Rows are points. Each copy is the shape, with its points in the same order, stretched, turned, moved and blurred by noise. Say if it was mirrored as well.

Shape:
[[-1.32  2.66  0.98]
 [ 0.08 -1.33 -0.55]
 [ 0.41 -1.55  0.97]
 [ 1.08 -1.90  0.85]
 [ 1.17 -0.17  1.03]
 [-5.02  5.65  0.75]
 [-0.28 -0.72 -2.55]
 [-0.81 -2.20  0.53]
 [ 1.95 -2.29 -2.13]]
Copy 1, 9 rows:
[[-0.45  1.71  0.75]
 [ 1.68 -1.95 -0.11]
 [ 0.84 -1.97  1.55]
 [ 1.61 -2.40  1.74]
 [ 1.42 -0.46  1.81]
 [-3.01  4.49 -1.79]
 [ 1.71 -1.85 -1.55]
 [ 0.19 -2.54  0.49]
 [ 3.68 -2.87 -0.11]]
Copy 1 is: only turned
Copy 2:
[[-1.73 -0.15  2.55]
 [ 0.59 -1.34 -0.71]
 [ 1.24 -2.10  0.32]
 [ 1.78 -1.99  0.11]
 [ 1.35 -1.02  1.30]
 [-6.02  0.61  3.71]
 [-0.10 -0.05 -1.72]
 [ 0.25 -2.75 -0.64]
 [ 2.34 -0.47 -2.08]]
Copy 2 is: only turned
